Each row is a point. The ring and each string are closed loops that go straight from each point to the next, and from the last back to the first. Before rounding, they use only three directions, however many columns there are. Count how often each string passes through the ring. Passing back the other way cancels.

Ring (9 x 4):
[[ 34  54  35 -49]
 [-11  81  41 -25]
 [-46  82  39  -7]
 [-64  59  28  -3]
 [-49  21   3 -24]
 [-13 -10 -18 -53]
 [ 29 -28 -24 -78]
 [ 65 -18  -2 -83]
 [ 65   6  17 -73]]
String (16 x 4):
[[-33  42 -15 -45]
 [-29  32  26 -20]
 [-57  29  60  16]
 [-90  31  38  19]
 [-61  22 -28 -37]
 [-41   2 -53 -62]
 [-29 -25 -39 -57]
 [-20 -26  19 -25]
 [ -2   0  15 -38]
 [ 12   7 -18 -68]
 [ 18 -14 -55 -93]
 [  2 -30 -59 -85]
 [-30 -20 -14 -41]
 [-44   2  37  -3]
 [-28  21  26 -20]
 [-20  34 -12 -50]]
Times through: 1

Ring (10 x 9):
[[ 43   4  -3 -20 -25  43  14  17  -9]
 [ 57  39 -48 -21 -14  55  43   2 -34]
 [ 52  57 -78 -13  -1  58  56  -8 -47]
 [ 21  66 -86  15  11  38  42 -19 -48]
 [-19  55 -48  49   8  -1  -1 -21 -30]
 [-47  29  -5  67   1 -26 -38 -13  -7]
 [-66 -16  34  65  -5 -32 -63   6  20]
 [-61 -57  51  41 -10 -13 -62  27  38]
 [-36 -67  50  16 -16   8 -46  37  38]
 [  7 -40  32  -8 -25  28 -18  32  19]]
String (24 x 9):
[[ -52   34   57   87  -25  -67  -81  -16    8]
 [ -71   45   44  106  -14  -78  -86  -25    3]
 [ -69   31  -11   85   11  -38  -47  -19   -6]
 [ -40    3  -45   38   20   16   -3    0   -9]
 [ -22    8  -31   29    7   16   -3    2  -10]
 [ -19   43   -3   53  -10  -19  -27  -14  -14]
 [ -35   85   14   93  -17  -64  -56  -38  -22]
 [ -44   69   10   91  -11  -58  -55  -32  -17]
 [ -29   38   12   62  -13  -31  -42  -14   -8]
 [ -18    5  -11   28   -3    9  -13    5   -4]
 [ -51  -37  -32   27   22   26   -8   18    9]
 [ -93  -45   30   70    9  -29  -68   15   32]
 [ -35  -33  -16   19    9   25  -11   20   10]
 [ -30  -14   17   34   -9   -2  -33   11   11]
 [ -46   -9   87   64  -35  -53  -87    7   29]
 [ -71  -69   91   52  -23  -34  -90   31   53]
 [ -76 -121   36   15    9   24  -47   55   57]
 [ -40  -63    5   12    5   28  -20   34   26]
 [ -24  -27    2   18   -3   18  -18   19   11]
 [ -41  -19   73   51  -30  -36  -74   13   28]
 [ -54  -19   95   67  -36  -57  -95   10   35]
 [ -35  -17   23   37  -10   -7  -39   12   14]
 [ -36  -35  -15   20    9   24  -12   20   11]
 [ -34   -1   15   44   -9  -11  -37    4    7]]
Times through: 2
String (24 x 9):
[[ -32 -103   45  -10  -11   36  -33   56   48]
 [ -37 -105   25  -10    0   44  -23   55   44]
 [ -27  -70   -7   -6    7   47   -4   40   23]
 [ -25  -63    0   -2    2   41   -9   37   23]
 [ -34 -115   20  -20    2   56  -15   61   46]
 [ -17  -91   73   -9  -30   22  -45   53   50]
 [   6  -32   76    7  -45   -2  -48   28   28]
 [   5    3   20   15  -24    8  -20   10    2]
 [   7    3    4   10  -17   18   -9   10   -2]
 [  36   31   32    9  -42    3  -18    3   -8]
 [  86   51   22  -23  -56   27   11    2  -24]
 [  70   15  -52  -46  -14   80   57   17  -28]
 [  35   -4  -65  -31    5   77   52   19  -21]
 [   3    2  -27    7   -2   32    9   10   -9]
 [  16    9  -35   -2   -4   41   20    9  -15]
 [  46    1  -81  -41    8   89   66   18  -28]
 [  72   29  -59  -41  -13   76   60   10  -35]
 [  98   69   -3  -28  -51   37   29   -4  -37]
 [  46   40   17    3  -40   11   -5    0  -16]
 [  69   30   46  -15  -59   15   -9   10   -8]
 [  48  -24   40  -31  -43   39   -4   32   11]
 [   8  -60   -3  -27   -7   60    9   42   17]
 [  -9  -33  -24   -3    5   45    8   25    4]
 [ -19  -80   -9  -18    6   59    4   46   25]]
Times through: 0
